Each row is a point. A path goes straight from each point to the next, and from the last back to the first. The post is the endless flat space through its rows: a point in 2 columns, a line in 3, a plane in 4, and so on, so that a path can go around it. Count how often the path circles the post. Going back the other way cancels.

Post (2 x 3)
[[-30  13  31]
 [ 13 -28 -28]]
Path (13 x 3)
[[-14 -34 -15]
 [-17 -50  29]
 [ 16 -18  -2]
 [ 13  16  17]
 [-22  27  61]
 [-15 -10  48]
 [-41 -12  16]
 [-20 -50 -34]
 [ -2 -43  -6]
 [ -8  -8  47]
 [ 38  -6 -19]
 [ -4  39 -45]
 [-54  35  -9]]
Times around: 1

Post (5 x 6)
[[ 22  37  32  32 -10 -28]
 [ -8 -55   2 -20   1 -43]
 [-62 -34  17 -12 -33  51]
 [ -3  32  17   5   7  11]
 [-49 -47 -23   2 -23  12]]
Path (9 x 6)
[[ 14  -1 -15  25 -34  -7]
 [-28 -71 -34   0 -26   6]
 [ -8 -32  -6  22  13  13]
 [ 13 -33  52 -11  10  45]
 [-11   6   3   6 -38  54]
 [ 19  46 -20 -21  -2   6]
 [-58  19  25 -41 -21  10]
 [-44  19   3   1 -14 -22]
 [-35  18   2  29 -74 -30]]
Times around: 0

Post (10 x 11)
[[-10   9   9   0  16   2 -60 -13  40  15  -1]
 [  8 -34   4 -18  36  29  75  17 -12 -52 -38]
 [  1  -1 -26  34 -26 -17  62   6 -19 -29 -58]
 [  6  -9 -39 -15 -34  68  49   8 -11   7 -64]
 [ 41 -11   6  -2 -14  12   5  37  -6  19  -9]
 [  4 -15 -26 -14   4  42   1   2 -12 -23  33]
 [-14  10  20 -34 -20  -2 -41 -37  34  45  46]
 [ 30  16  49  -7   9  23   6 -21   8 -71  -5]
 [-23  48 -15 -40 -31 -39 -30   1  54 -35  -1]
 [ 35 -34  17 -33   9  14 -15 -26 -27 -50  -6]]
Path (20 x 11)
[[ 32  -4  17 -22  -2  36  60 -13 -18 -20  23]
 [ 30 -40  10  27  -7 -47  14 -52 -18 -38 -21]
 [ 16 -19  -9  14 -48  32  13  14  14 -24  -3]
 [-48 -20 -35  13 -32  -6  55  -3  34 -30 -15]
 [ 43   2   0   9  -4  14 -12  15  24 -49 -33]
 [ 48  -6 -44 -53 -54  61  42 -27 -28   0   1]
 [-20 -14 -37 -27   2  41   3 -44 -48  -7 -34]
 [  0   0   4  -6  -8 -14 -35 -23  -8 -34 -12]
 [-17 -12 -19 -15 -43  57  -3  44  21   0   5]
 [ 34 -22 -10 -13 -10   2  18  -2  15 -37 -10]
 [-12 -20 -27   8  44 -11  55 -69 -15 -78   6]
 [ 64  63  18 -44 -64  41   6  17   2   7 -15]
 [ 20  33 -14 -16 -15  -8  51 -21  17  14 -34]
 [ 28 -34  -7 -20  -6  18 -42 -36  37 -27 -17]
 [ 38  58  34  33 -81 -49  10  -3  16 -63 -42]
 [ 15 -16 -13  30 -17  -7  -7   7 -40 -31  32]
 [ 21 -38 -31  -3 -37  25   7  30  25   7   1]
 [ 40 -10 -11 -13  28  37  38  -1  38 -31 -32]
 [ 17  18 -31   8 -13  -2 -13   9 -11 -27  -4]
 [  1 -12  -1  -7  32  -8  -8  -9 -17 -42 -12]]
Times around: 1

Post (13 x 14)
[[ 27  34  -1 -22  -6  11  12  32 -35  25 -37  12 -46 -24]
 [-30  -1 -12  -3  33 -18   8 -48 -21  -7  -7 -64 -17  19]
 [  8 -52  71  60 108  33  68 -60  -7  -8  20  -8  18 121]
 [ 28  20  -7 -24   0  23 -11  34   0  31  15 -14 -14 -24]
 [ 26   6  18 -18 -28 -22 -20  -1  10 -22 -21  -2 -38 -17]
 [ 19   6 -40   5   7  24  16  23 -27   0  11  23 -42   0]
 [ -8  23   6 -46   0 -45 -25  32 -23   9  15  21 -23   6]
 [  0  49  33  48  -2  -7   3  39  -4  -1  12  16 -36 -13]
 [ 52  28  -3 -46 -34 -12  13   5 -31  24  -8 -19 -38  30]
 [ 24  13   6  -2  -9  10  -3  12 -51  30  24   9 -43 -44]
 [-28   9  -6 -32  -4  40  23 -22 -21 -13  -5  -3 -19   4]
 [-17  11  -8   7  -3  -8 -47 -12 -17   1 -22 -34  20  18]
 [-10   3  24  -5 -18   4 -41  25   5  26  -2  -9 -46  10]]
Path (26 x 14)
[[ 34  20  -3 -17   8 -28  22  16  -8  14  -9 -11 -16  -7]
 [ 29  -5  32  -9   9  49  50  16 -14   2   0  24 -38 -34]
 [ 55 -15  15 -29  22  34  55 -29 -22 -53 -36 -31  -6   9]
 [-21  19 -64   2  52 -18 -18  20 -29   7 -23 -25 -29   8]
 [-12   8 -17 -36  43 -18 -17  -6  -5  -1  26  31  22  74]
 [ 58  32  21 -39 -14 -42  40 -10 -34  18 -12   9 -35   6]
 [-72  24  -9  -9  -3 -16 -10  37 -11   9  11   8 -37  -1]
 [-41   6   8  36   0 -30  17  40 -31 -23  10  -7 -55  33]
 [ 58   4  23 -34  25  52  35  27 -45  63  -5  -2 -38  20]
 [-30  23  10 -18  39 -25 -52 -16 -29 -15  -1  -2  12   2]
 [ 49 -17  19 -68 -13  20  -6 -41 -11  44  -5 -30 -40  39]
 [-10  48  34 -31 -18 -33 -22  41 -43  89 -15   3 -20   3]
 [  5  24  14 -27  14 -17   9  51 -17  49   9  -9  -9 -20]
 [ -3  16   2   4 -21  14  22  38 -19 -34 -41   0 -30  -9]
 [ 31 -21  26  11   5  42   3  42  13   1  -3  -1 -27  -8]
 [ 18  -6  30 -20 -11  21  38  31 -10 -10  -9  53 -20  -7]
 [-41  18 -25 -20 -59 -23 -41 -19 -12  -4 -24   1  16  44]
 [-24 -13  28 -38  -6 -34 -73  -8  13  12  34   2 -37  -2]
 [ 37  37  -3  -8  10   6  -1 -16 -44  13 -38 -25 -29  -6]
 [ -9 -16  13 -55  37  13  17  -1 -27 -34   6  44  25  53]
 [ 18   2  15  -9   0  44  -4  53   4  41  42 -17  20  49]
 [-27 -19  -8  17  13 -11 -13  32 -42  35  80  -7 -11  27]
 [ 32   6  -8  -6  26 -10   1  54 -48  20  -5 -10 -44   1]
 [-16  10   4 -50  23   2   8   1 -20  -8  36  14 -21   7]
 [ 70  52 -30 -31   9 -58 -30   4 -25  -6 -17   4  -1   7]
 [-28   5  32  51  41   6   0 -40  -9  11 -35 -11 -37   0]]
Times around: 2

Post (17 x 18)
[[  13   -6    8  -50  -23   -9   -5   -8  -32  -43  -50   26    1   30
    10   18    6  -32]
 [   6   13   34  -28  -38  -34  -70   34  -26    9  -16  -20   15   10
    -8    8   12  -18]
 [  -2   13  -78   17   -6    0    7    9   28    6    6    6   -5  -13
    27  -25  -53 -101]
 [ -38   -6  -30   33    0  -11   -1   34  -16  -16   24  -35    8   31
    24   42    7   11]
 [ -22   13  -25  -44   19   16  -21   15  -14  -17   29   20    1    8
     7   28  -15  -14]
 [  39    5   16   24  -51  -25  -40  -21   28   19   24   21   42   17
   -23  -18    4   50]
 [ -18    2  -31  -36   38  -22   13   77   11   38   -2  -29   -6   37
   -12  -18   15    1]
 [  31   -9  -63   -1  -35  -14  -57    7   49    9  -23  -31  -25   33
   -18   -5  -24   -7]
 [  -4  -27  -23   79   12    4  -24    6  -20  -29  -18  -13  -26    1
   -22   20   17  -31]
 [ -36   16  -23   12  -24  -14  -41   24    0  -25   10   12   27   50
    -9    0   24    3]
 [ -14  -58   19    7   -7  -34   -7   15   -8  -11   -9   -1    4    6
   -20   -4    0   24]
 [ -11   35   -4  -14   42    1  -33    9   16    1  -10    4   32   42
     8  -21  -36   -3]
 [ -10  -23   -7   -1  -24   14    0   47  -16   11    4  -19    0   43
     2  -29   -3   26]
 [ -26   28   37   33   40   34   -5  -21   55  -28    3    8  -40    6
   -37    8   -1    9]
 [  -1  -27   11   26   52   -4    3   28    8  -49   30  -16  -23    8
    49    3   23  -20]
 [  24    9   -6  -56   10    2  -30   22   80    0  -37   24   16  -48
    -3   10  -28   16]
 [  -4  -13   17  -29   -8  -10    4   17  -17  -32    5  -14   36  -10
   -17  -20   15   -7]]
Path (22 x 18)
[[-11  11  10 -19  27  12   3  -1  34  -4   2  34  -9  18  30 -24  10  -6]
 [-11  25   8 -26  83 -38 -10 -29  -4 -26 -64  40   5  43 -18 -35 -21 -24]
 [ -1 -77 -10  22 -18 -26  11  37  -1 -40 -19  -6 -13  56 -10 -24 -17  70]
 [ 13  46 -32 -27   7  -7 -32  37 105  -3  -2  10  16  31 -34  -4  14  -7]
 [  4 -16 -18  58 -26 -55 -14  -5  57  24 -27   0 -16 -18 -44  -2 -28  -2]
 [ 11 -19 -92 -32 -26 -12 -48  54  15 -43 -42 -17 -30  43   0  -7  51 -13]
 [ 53  18 -10 -35   2 -32 -46 -20  -9   6   4  18   4 -14  22  17  29 -39]
 [ -4 -40 -25   5 -41 -71   2  13   2 -17  22 -32  15  34  33   4   8  32]
 [ 13 -30  41 -22  13 -32 -40  36  -3 -27 -39 -14  -1  15 -24  -9  26  23]
 [-10  29 -21  30  34  39 -19  49 -17  26  38  11 -36  -1 -59  -8  40 -70]
 [-41  -2 -39   1 -27   7   2  -3  31 -40 -47  -2  60   3 -44  10  19 -34]
 [ 33  -8  47 -58  97 -28 -24  23  12 -64 -14  54 -12  55  32 -24  60 -48]
 [-13 -31  17 -65 -30 -21 -53  57  22 -16 -26   6 -27  31 -48 -34  15   2]
 [-20  44 -32  43  11  15 -28 -13  15   0  27 -25 -47  44  53  -6 -86 -37]
 [-58  -3 -33  66  -8 -16  10 -30  58 -27 -29  17 -10   4 -38  29   4  14]
 [-30  14 -26  22 -43   7 -61  33 -42  14  32 -67 -13 -14 -28  34   6 -57]
 [  3 -84  31  31  -2  31   5  53 -18 -31 -28 -37 -16 -32  21  56  12   7]
 [-48 -19 -16  25 -26   6 -40 -37 -22  11  11   9  38 -25 -49  10 -27   7]
 [ 16 -10 -15  19  -4  -6  -6  -4  27 -14   9  -7  -7  27  20 -35   4  20]
 [-10  -4 -21  10  38  -4  17  24  48 -20 -28 -15 -63  77  -2 -13 -30   9]
 [-14  37   9  11  23 -19 -18  43  14   8  -6  -1  14  34   9   1  -1 -31]
 [-22   4  -6  40  15 -23 -31   1  36  15  11  36  61 -19 -10 -23 -33 -39]]
Times around: 1

Post (17 x 18)
[[-17  23  39  11 -26   3 -10  24 -30  -6 -12 -24  28  -9  43 -77 -42  30]
 [  9 -10   4 -17 -31 -34  10 -20  -5 -10 -13 -14  50 -12  -3  30 -16  11]
 [ 14  -1  -3 -14   4   9  30  -9 -18  16 -10  23  41  -9  16  12   8 -40]
 [ -2  29  25 -15  10 -30  19  38 -13   2  -3   3   1 -21   1  28   8 -15]
 [-19  -4  39 -52  -3  11 -17  -4 -14 -13 -17   6  -5  -6  11 -39 -25   3]
 [-19  -4 -19  20  -4   0 -11  -5  34  20  29  11  -6   0  28 -43  22  34]
 [ -8  24   7 -32  -3 -38 -29   9 -22 -10   7  32  28 -14  26   4 -15   1]
 [-21   0 -15 -19 -40 -28  17   5 -53   6 -16  11   8 -12  30  26  13 -29]
 [-14 -66  61   6  -4  22 -40   8  -7  -5   8   4  12   8  43 -43  17  50]
 [  5   3  16  56   4  -9 -79  -5  54   4  15   7 -51  25   6 -27  43   3]
 [  9  19  -2   3  -8 -19 -65  17  54  46  19 -13   2  18 -19  20  50 -12]
 [-26 -27  25  18 -30  31 -19  19  22 -36 -11  10   5 -37  40 -51  16  28]
 [-25   2  26  34 -31  37 -38   4   9 -19   3  13   4  28   2 -43  31  36]
 [-19 -19  -5  26   2   9 -61  21  43 -13  51  10 -12  15 -30 -14   6 -24]
 [ 28 -32 -19 -16   9  19 -49  16  31  -3  24   7 -17  33  11  -1  12  13]
 [-44  17 -13 -25 -19 -39  30  35  14   4 -23  16  33  17  32  28  -2 -39]
 [-37  31   3 -22  31  -7  12   8   6  -4  13 -26  45 -17  32  34  26 -42]]
Path (29 x 18)
[[ -21   67   34  -20  -49  -71  -21   13  -23  -14    0   24   -6    1
    24  -29  -10   46]
 [  16   30    1   58  -20   21   55  -44   10   35  -10  -19   15   10
   -12  -19   23   -8]
 [  -4  -18   16   17   -1   34  -49   18  -21   -5   31   24    5  -27
     3  -48  -45  -56]
 [  -2  -21   26  -53    2  -27  -22    9  -27   -7  -39    8  -12   -7
   -38   29   -2   -4]
 [  21    5    4    8   -3  -25   -8  -37  -17  -24   18    0   12  -55
   -19  -49  -26   14]
 [   1  -20   30   19  -22  -48   -6   12  -14    9   -2    7  -19   10
    67   -7   34   39]
 [  -7  -11   41   29 -102  -32  -40   -4   -5  -76  -46   73  -40    1
    10  -79  -27   60]
 [  30  -58   62   80    3   35   26   26    5  -41   -6    2   13  -34
   -14   -6   46  -15]
 [  12    6  -13   -9   15  -55  -77   14  -20   -4  -16   17  -61  -15
    35  -16  -12    3]
 [  13  -61  -21  -18   -4   10  -15   21   57   32    4   14    3   32
   -10   11  -21   -3]
 [ -36  -44   94   27   24   34  -57   32   54  -19   18  -58  -19  -36
    43  -40   25  -16]
 [ -17   -8   17   18  -38   15  -21   27   75  -29    7  -16    2    8
   -46   22   49  -24]
 [  19  -23    6   43   17   31  -17   35   36  -17   39   10    8  -32
    -6   11   99   33]
 [ -13  -33  -44   79  -53  -12  -49   39   26   35   26  -14   51   44
    -3  -61  -28  -12]
 [ -34    7   -8   18   -4   38   55   24   56    8  -34   -3    1  -15
   -22  -12   47   33]
 [   5   49   58   36    0  -19  -47   62    1  -15  -20  -17   35  -39
    42  -40   29   14]
 [ -41   -4   14   22    4   -3  -39   39   32  -36   28    1   44  -10
   -35   14   -8   11]
 [  20   37   31    8  -39   -9  -67  -35  -67   37  -20   12   21   11
    10  -26   -5    1]
 [   9   -8   22  -36   14   -3    4  -31   23  -11    9    3  -14   25
    47   37    8   33]
 [  61    1   74  -14   -4   -3  -49    8    5    0   -9  -16    1  -11
     3  -23   -4   -1]
 [ -30   21   18  -24  -14   -4  -42    4   14    8   16  -34   -7   25
   -36   29   -5  -26]
 [   4   25   61    2   23   45  -32   47  -22   40   -2  -25   17   -1
    -3   -9   39   44]
 [  17  -29   -5  -29  -26   13  -23   19  -53   -3  -38    6   19    5
     8    6   24  -22]
 [ -86   54   65    7  -26    0  -40   50   17  -16  -37   11   20   28
    49  -12   92  -52]
 [  30  -24  -18   10  -34   40   30  -17   28   -8  -20    6   21  -25
   -11  -20   32  -53]
 [   2   19    3   16  -17   23  -39   -2    5  -20  -18  -17    1  -31
    -7  -23   56   19]
 [   2   84  -40   32   -7  -50    0   41    1   61    1    6   -4   17
    -7  -26  -41   -4]
 [  28  -46  -33  -60   22   32   -5  -26  -41   16   -6   45   -9    2
    26   -3   11   12]
 [ -67   37  -44  -41  -37   -8  -13   14   48  -26  -19   -2    0   44
    -9   -3    6  -14]]
Times around: 0
